Rows are points. The points of each table are mixes of a few directions, plus a little noise. How many directions does each table use, and how many do they share? Where both have some left over, give the other angles between the two spaces (their principal angles), to ten degrees, smallest first.
In the rows, zero is written as 128.

First, 4 rows:
[[110  60]
 [122 107]
 [143 185]
 [136 161]]
Second (6 x 2):
[[ 75 142]
 [194 111]
 [113 132]
 [151 122]
 [172 116]
 [ 63 145]]
Directions: first 1, second 1, shared 0; angles 90

First:
[[138 142  90 157 121 110]
 [112  82 106 154 163 164]
 [148 115 138 117 142 116]
 [144 124 144 128 141 120]
 [101 208 180  87  57 118]
 [ 80 115  75 148 116 167]
 [168 146 169  96 124  87]
 [146 110 151  77 131 109]
 [116 111 100 188 157 160]]
Second (7 x 6):
[[133 164 127 136 106 110]
 [126 114 129 125 137 135]
 [126 116 129 125 135 134]
 [126 118 128 126 134 133]
 [136 186 126 141  92  99]
 [111   7 131 100 204 189]
 [137 191 126 142  89  97]]
Directions: first 4, second 1, shared 1

First, 11 rows:
[[179 102 103 138  96 137 159  92  54 120 123]
 [155  76 144 118 156  53 134 159 115 145 139]
 [153  88  95 132 103 187 102 108 122  83 147]
 [124 156 161 144 139 133 176  67 153 192  67]
 [ 97 102 100 113  74 102 115 139 147  50 129]
 [127 178 116 146  78 157 187  56  86 138  76]
 [107 132 148 115 156  75 117 175 148 138 141]
 [112 168 143 129 181 184  79 164 161 154 165]
 [115 121 140 113 117  16 164 157 106 129 112]
 [116 150 123 141 129 223 103  93 171 127 124]
 [122 134 136 118 179 140  71 195 146 132 185]]
Second:
[[153 151 165  90 203  71  93  97 112 155 118]
 [118 120 131  64 115 155 163 155 156 124 133]
 [124 120  94 124 106 156 114 175 126  81 108]
 [137  71 146 200 134 178  62 123 172 136 146]
 [101 150 165 158 149 117 136 132 122  98 148]
 [137  74 111 173 130 111 167 105 164 154 137]
 [157 124 107  37 134 143  94 151 132 136  98]
 [ 97 214 105 179  54  93 194  84  40 140 136]]
Directions: first 5, second 6, shared 1; angles 30, 50, 50, 70

First, 11 rows:
[[118 142 101 114 144 151  81 128 156 106 122 127  84 113 157 152 105 117]
 [110 113 117 150 121 163 107 109 122 111 135 138  79 142 150 148 124 121]
 [140 150 128 146 132 204 110 102  87 127 119 140  95 135  99 177 111 177]
 [ 89 104 145 127 105  75 140 161 144 101 116 106 135 119 148  74 146  77]
 [126 129 150 116 120  81 156 157 132 131 117 111 174 117 112  88 142 116]
 [141 124 120 121 134 110 135 123 140 144 142 135 145 131 134 126 132 125]
 [158 168 110 117 155 193  95 107 118 138 123 140 107 121 108 186  98 179]
 [147 158 117 131 145 197 102 104 105 132 121 139 100 129 107 181 104 174]
 [133  95 135 127 118  56 170 134 147 153 155 130 175 140 143  84 156  97]
 [116 111 147 127 112  77 158 150 133 126 125 115 161 126 128  83 147 101]
 [132 114 138 132 120  99 154 131 125 141 138 128 155 135 123 107 143 122]]
Second (11 x 18):
[[127 122 121 130 127 120 129 125 145 131 133 128 125 130 136 128 124 123]
 [133 151 155 122 134 159 123 143  70 119 113 126 136 120 100 128 143 142]
 [123  99  93 135 120  88 134 109 204 140 149 130 117 137 164 128 109 110]
 [136 167 175 117 138 182 120 153  28 112 101 125 142 115  79 128 155 152]
 [130 134 135 126 130 136 127 132 112 125 124 127 130 126 121 128 132 132]
 [120  85  78 139 117  71 138 100 237 146 158 131 112 143 181 129  99 104]
 [122  97  92 136 120  88 135 108 207 141 149 130 117 138 166 129 107 110]
 [130 131 132 128 129 131 127 130 120 127 125 127 129 127 124 128 130 130]
 [137 176 184 115 140 192 118 158   7 108  95 123 145 113  68 128 160 156]
 [129 135 136 126 130 138 126 132 112 125 123 128 130 125 120 129 132 132]
 [124 112 108 133 124 106 132 117 169 135 140 129 123 133 149 128 117 117]]
Directions: first 4, second 1, shared 0; angles 30
